Each row is a point. Any point is a mix of the corners, with weights that add up to 1. It lies inside the corners' shape when no weight is negative. Say inside or outside, and name the corners with a negative weight.
In the rows, zero is written as 128.

Corners:
(1): [180 157]
(2): [113 155]
(3): [154 101]
Points:
[128 160] -> outside (3)
[155 115] -> inside
[145 105] -> outside (1)
[125 165] -> outside (3)
[168 115] -> outside (2)
[126 164] -> outside (3)

Corners:
(1): [158 114 135 103]
(2): [169 132  93 159]
(3): [116  94 196 115]
(4): [117 157  97 193]
(5): [138  82 103 113]
Points:
[120 100 180 122] -> inside
[146 121 147 125] -> outside (5)
[141 125 112 152] -> inside
[167 102 102 108] -> outside (3, 4)
[114 150 135 174] -> outside (2, 5)
[123 113 126 140] -> outside (2)
[125 133 103 170] -> outside (1)
[145  95  96 122] -> outside (3)

Corners:
(1): [140 130  99 128 125 118 134 112 152]
(2): [120 124 108 139 110 142 140 155 152]
(3): [161 102 106 142 108 165 144 158   7]
(4): [153 138 124 122  95 130 107 124 151]
(5): [147 108 118 147 129 131 157 108 131]
(6): [138 135 135 157 129 122 112 136 124]
(7): [ 31 122 138 115 123 106 124 102 149]
(8): [171 104 136  91 163 125  88 115 147]
(9): [172 128 116 127 128 159 156 118 116]
(10): [166 128 126 137 120 108 142 130 123]
Points:
[ 98 125 132 130 126 118 122 119 135] -> inside
[155 118 115 130 117 142 127 136  68] -> outside (2, 5)
[144 122 116 133 122 135 135 122 130] -> outside (10)
[167 123 123 137 115 139 131 140 108] -> outside (1, 7)
[122 122 134 126 135 122 132 120 149] -> outside (1, 3, 4)

Corners:
(1): [125  74 129  83  96 159 152 170 171 119 121 114]
(2): [ 89 143 154 128 151 104 120  76 102 147 177 151]
(3): [102  57 110  93 119 169 138 175 170  57 123 155]
(4): [145 158  97 118 156 105 122 101 136 133 160 139]
(5): [121  27 102 104  72 136 143 127 124  94 116 115]
(6): [139  80 121  66 146 177 143 120 133  74  88 134]
(7): [ 91 172 136 155 162 151 213 137 116 148 117 149]
(8): [171 171 136 138 113  81 134 110 116 110 174 132]
(9): [102 178 132 133 138 166 140 153  82 144 126 223]
(10): [153 162 129 158 125 136 116  69 127 132 113 156]
(11): [148 142 157 177 165 115 120 116 121 131 140 176]
(12): [118  44 106  78 119 227 165 158 158  98 119 117]
(13): [118 163 134 188 144  92  91 103 112 135 153 115]
Points:
[109 142 142 152 129 130 154 141 108 145 145 148] -> outside (3, 4, 6, 10)
[119  85 114 107 122 174 130 151 139  98 112 161] -> outside (2, 7, 8)
[134 129 120 123 135 136 133 116 135 124 137 142] -> inside
[131 122 125 119 127 142 143 125 130 120 129 149] -> outside (13)
[133  97 125  94 138 159 141 125 133  95 110 139] -> inside
[131 122 129 124 131 131 126 118 127 117 144 143] -> outside (7)
[122 111 126 126 136 143 133 124 133 116 130 144] -> outside (8)
[114 124 108 135 147 159 129 119 124 108 111 143] -> outside (1, 2, 8, 11)
[115 120 134 135 138 146 148 119 116 114 129 150] -> outside (1, 4)

Corners:
(1): [106  50 163 198  91 104 100  86  99  79 136 120 135 131  85 134 128 173]
(2): [198 146  82 115 157 110 130 107  97  82 103 128 171 118 108  80  92 160]
(3): [145 125 125 173 125 172 110 159 125 139 199 137 149 110 122 153 127 153]
(4): [ 84 188 155 123 124 145  96  92 101 159 158 137 129 124 174 141 179 132]
(5): [133 123 148 103 103  86  91  72 116 141 106 130 151  95 152 148  89 225]
(6): [111 156 163 154 113 106 183 117  94 143 187 138 139 119  80 139 156 105]
(7): [ 96 109  74 137 116 159  74 145 102 125 105 108 124 205 206 148 145 141]
(8): [ 91 167 125 136 169 118  93  82 147 126 132  92 154 112 137 118  68 147]
(9): [154 101  61 134 196 135  96  74 113 135 148 134 133 154 171 112 103 195]
(10): [151 165  88 128 119 104 147 132 116 137 107 130 142  92 103  87 138 145]
(11): [177  99 135 164 105 120  91 174  83 183 101 128 142  88 160 138 148 136]
(12): [ 86 235 176 132 150 162 130 200 209 131 137 146 141 147  85 124 149  89]
(13): [155 120 147 123 115  89 110  98 120 134 153 112  96 127  74 120 139 117]
(14): [131 160  91  84 147 171 155 204 150 140 117 207 167 112 115 130 154 105]
(15): [172 122 147 166 102 141 138 100 105 178 107  98 147  96 121 122 102 143]
(16): [ 89 160 157 131 136 136 107 156 140 122 168 170 159 142  46 102 106 124]
(17): [129 103 127 143  97 132 115 137 100 102 115 142  86 154 158 108 105 141]
(18): [ 78 149 146 178 103 125 121 115 182 109 174 161 131 172 100 115 107  97]
(19): [114 159 112 150 139 151  97 141 122 167 119 147 149 109 127 171 110 147]
Points:
[135 131 125 139 126 125 118 116 114 135 136 134 144 120 121 125 116 147] -> outside (12)
[128 138 127 143 122 130 115 123 123 136 135 132 136 127 129 130 125 140] -> outside (16)
[136 121 128 145 121 127 106 127 123 129 127 132 139 123 116 123 109 153] -> outside (4, 6)
[113 164 127 124 134 148 112 138 149 135 147 143 135 139 123 114 119 137] -> outside (1, 2, 6, 11, 19)
[108 146 118 121 134 133 121 132 137 134 152 160 149 125 110 135 133 137] -> outside (2, 11, 12, 15, 17)
[126 125 116 143 123 127 110 121 114 122 125 128 140 135 129 124 126 149] -> inside
[155 125 116 139 116 135 120 116  99 151 135 138 134 123 151 138 130 140] -> outside (1, 8, 10, 12, 16)
[135 126 136 159 109 133 120 128 108 143 136 128 138 118 116 128 127 128] -> outside (5, 9, 12)

Corners:
(1): [174  98 161 133 106 120  95 121 198 160 176 130  85  91  88 196 115 150
 141 144]
(2): [149 131  99 188 134  97 122 158  51 119 117 115  98 166 103  93 147 129
 121 139]
(3): [116 103 175 180 125 131 113 124 137 158 170 122  83  92 104 163 102 135
 161 126]
(4): [149 151 119  77 146 151 132 111 169 166  74 115 130 111 157 100 142 122
 146 106]
(5): [150 147 120 112  97 132 153 129 165 160 122 149  92 120 142  69 170 107
 133 165]
(6): [152 106 144 123  95 197 180  94 162 145 117  76 116 128 155 143 135 102
 123 139]
(7): [162 136 145 147 130 104 142 180 158 136 175 156 108 138  87 103 141 118
 137  74]
(8): [ 84 119 118  80 108 160 129  89 167 149 104 127 153 135 110 121 133 134
 125 148]
(9): [123 111 121 205 133  97 107 172 173  81 161 167  82  92 127 168  93 146
 151 126]
(10): [107 132 129 102 140 179 122  97 156 125 121 132  89 137 153 148 136 115
 120 171]
(11): [169 112 160 176 124  90 113 154  97  94 106 172 103 115 110  86 117 150
 116 122]
(12): [143 116 165 140 141 139 132 135 166 128 151  77  86 137  84 120 117 166
 151 122]
(13): [ 97 149  92  90 136 213 110  96 174 142  79 115 110 146 139 109  66 115
 149 165]
(14): [185 211 107 195 133 108 103 145 118  96 101 130 122 157 122  39 147 168
 103 111]
(15): [ 70 139  84 121 118 140 136 142 162 145  88 140 103 127 143 110 123  79
  78 151]
(16): [150 142 184 129  85 113 151 187 173 147 150 157 101  94 127 190 127 140
 144 128]
(17): [135 150 137 154  94  75 134 145 121 102 138 148  85 109  84 145 138 111
 142  67]
(18): [141  85 147 179  74 106 101 150  71  92 163 115  68 130 128 142 135 168
 123  72]
(19): [134 129 161 154 100  73 105 174 151 114 177 146 106  98 123 154 105  92
 133 132]
(20): [146 141 114  62 114 160 184  95 147 168 114 108 127  92 142 117 120 117
 105 145]
(21): [145 149 136 165 133 169  94 183 176 106 145 116 110  87  86 146 105 144
 146 131]
Points:
[140 136 107 126 138 163 123 107 150 147  94 118 116 121 139 106 125 129
 124 155] -> outside (7, 12, 16, 17, 18, 19)
[129 133 130 131 125 146 126 124 147 128 125 129 101 128 130 128 129 125
 125 141] -> inside
[135 143 143 114 118 131 126 127 168 141 122 136 111 106 114 128 119 128
 131 138] -> outside (2, 6, 7, 9, 18)
[128 133 134 114 122 144 140 131 151 147 123 126 111 119 120 123 123 111
 136 129] -> outside (1, 9, 14, 18)
[124 135 124 134 112 129 134 136 149 133 122 132 100 120 123 123 130 113
 121 128] -> inside
[137 129 143 145 112 114 118 148 150 126 147 133 102 110 116 140 119 119
 133 127] -> inside

Corners:
(1): [104 116 120 149 125 173 119 119 159 115 129 152 125 126 115 108 122 105
 128 124]
(2): [112 156 138 110 130 127 125 178 131 172 134 108 119 142 121  99 126 138
 146 154]
(3): [128  95 108 150 159 129 153 117 143 110 121 119 141 127 133 118 146 145
 134 157]
(4): [129 149 142 136 132 132 145 119 131 104 128 118 144 141 110 157 147 142
 144 121]
(5): [111 140 135 116 149 119 124 109 138 123 114 141 141 147 118 135  80 121
 123 149]
(6): [100 155 249 138 111 118  90 143 141 110 131 132 101 129 110 123 148 167
 120 139]
(7): [100 141 139 124 115 131 128 126 149 158 125 136 142 102 123 111 115 148
 138 142]
(8): [128 124 119 153 118 113 109 117 149 108 105 113 125 103 126 130 139 154
 129 135]
(9): [ 59 141 146 142 139  99 149 132 130 108 125 147 119 126  98 113 124 161
 108  98]
(10): [144 126 136 118 108 136 140 163  77 137 184  93  96 142 131 113 115 144
 133 144]
(11): [107 135 115 164 160 158 109 115 157 100 105 150 142  73 137 115 126 113
 140 149]
(12): [114 123 146 114 100 108 142 152 149 139  90 152  83  79 113 196 133 141
  91 125]
(13): [140 137 127 120 101 161 142 135 141 123 116 113 123 105 107 103 138 156
 111 131]
(14): [141 130 117 137 118 121 121 120 105 137 108 113 110 130 156 106 136  68
 130 123]
(15): [137 139 108 101 134  96 126 103 159 139 117 168 126 121  99 144  97 106
 137 128]
(16): [120 127 119 155 209 134 146 102 156 141 105 125 120 130 113 139 126 103
 125  90]
(17): [118 126 128  88 109 119 136 181 132 170 120 107 125 127 115 113 100  95
 134 127]
(18): [128 143 139 153 112 101 145 117 150 122 103 131 126 137 117 146  94 109
  98 136]
(19): [114 129 137 156 111 127 140 143 141 128 122 154 138 129 127 120 142 157
 101  89]
(20): [115 135 114 130 125 124 135 116 155 119 142 110 151 141 116 110 136 144
  78 143]
(21): [136 141 127 137 161 130 132 111 161 110 130 110 121 128 163 121 141 131
 113 149]
Points:
[123 135 137 140 137 138 125 123 137 112 135 120 127 130 126 108 139 142
 122 136] -> outside (7, 12, 17, 18)
[118 136 137 141 131 116 129 120 148 111 123 135 127 129 123 134 122 141
 115 144] -> outside (7, 13, 14, 16, 17)
[122 133 120 131 135 132 139 128 145 130 122 129 130 123 118 125 123 133
 122 127] -> outside (6, 14)
[118 133 137 135 131 129 132 124 140 122 123 134 124 122 120 127 119 125
 120 130] -> outside (2, 8)
[116 129 128 138 131 126 128 128 142 123 122 127 125 117 124 119 126 136
 121 134] -> outside (4)

Corners:
(1): [157  92 156 155 174  68 128 129 138 157 142 137 163 108 145 153 155 138
  63 151]
(2): [ 98 142 121 156 102 167 100 104 135 175 200  89 127 153 102 193 129 142
 127 126]
(3): [121  79 148 154 101  58 138 123 136 110 135 158 117 105 176 173 144 107
  65 130]
(4): [124 137 108 162 156 134 116  92 106 127 132  81 138 212 121 146 108 170
 128 130]
(5): [109 157 181  81 117 128 139  99 184  91  96 150 126  96 136 177 132  92
 148  35]
(6): [149 134 157 201 134 115 145 103 162 161 112 143 119 148 178 100 163 115
  80 149]
(7): [111  96  89 156 150 132 142 138 154 154 131 115 165 187 123 205 109 145
 106 146]
(8): [136 125 167 138 144  59 147 190 139 166 118 125 148 107 162 118 108  97
  82 139]
(9): [136 139 143 164 116 137 131 105 134 141 151 139  82  87 121 145 110 133
  86 139]
(10): [ 89  92 172 169 149 104 141  92 130 128 170 178 132 146 170 131 151 134
  49 149]
(11): [116 115 111 145 126 127 117 133 125 163 177 109 137 182  85 177 126 177
 166 138]
(12): [ 87 123 101 154 123 146  89 128 107 134 169 108 146 124 134 155 131 159
 157 149]
(13): [136 161 149  93 111 183 185 138 103  69 116 147 115 116 125 142 156  90
 100  70]
(14): [101 141 118 157 124 127  74  94 162 146 174 125 154 185  89 157 122 132
 135 138]
(15): [ 78 115 145  84 121 109 146 110 140 100 150  99 143 145 111 168 154 131
 153 137]
(16): [ 93 160  77 151 164 138  91 108 134 165 144 113 104 176  97 163 144 157
 126 113]
(17): [150 206 126  40 101 171 177 132  97 155 134 152 155  94 146 172 136 110
 141  92]
(18): [144 128 152  76 133 159 109 144 106  90 110 156  83 157 143 136 154 106
  81 112]
(19): [120 143 187 135 164  85 164 158  98 104  91 108 125 120 132 167 131  79
 148 135]
(20): [ 77 137 170 162 105  79 129 116 131 105  82 171 132 116 151 170 169 165
  72 133]
(21): [112 108 160  68 106 143 162  82 123 139 104 145 145 119 105 143 148 102
 142  76]
Points:
[112 113 142 146 138 106 127 120 126 119 125 140 125 141 134 154 135 129
  97 121] -> outside (2, 6, 15, 17)
[112 127 135 137 130 118 121 116 140 137 145 128 141 149 121 158 133 129
 117 129] -> inside
[117 133 132 133 128 137 139 123 130 126 135 129 134 146 126 163 136 125
 111 118] -> inside
[113 141 138 127 120 138 136 112 128 125 134 133 125 141 126 162 139 129
 126 114] -> outside (1, 8)
[110 141 143 124 120 129 137 117 130 125 127 134 127 131 130 159 138 124
 120 112] -> outside (1)
[120 133 154 134 129 115 142 131 128 123 129 130 130 123 143 161 135 123
 109 124] -> outside (14, 16, 21)
[110 150 157  99 123 142 136 106 121  97 110 142 110 151 131 151 157 105
 112  97] -> outside (1, 7, 8, 9, 11, 12)
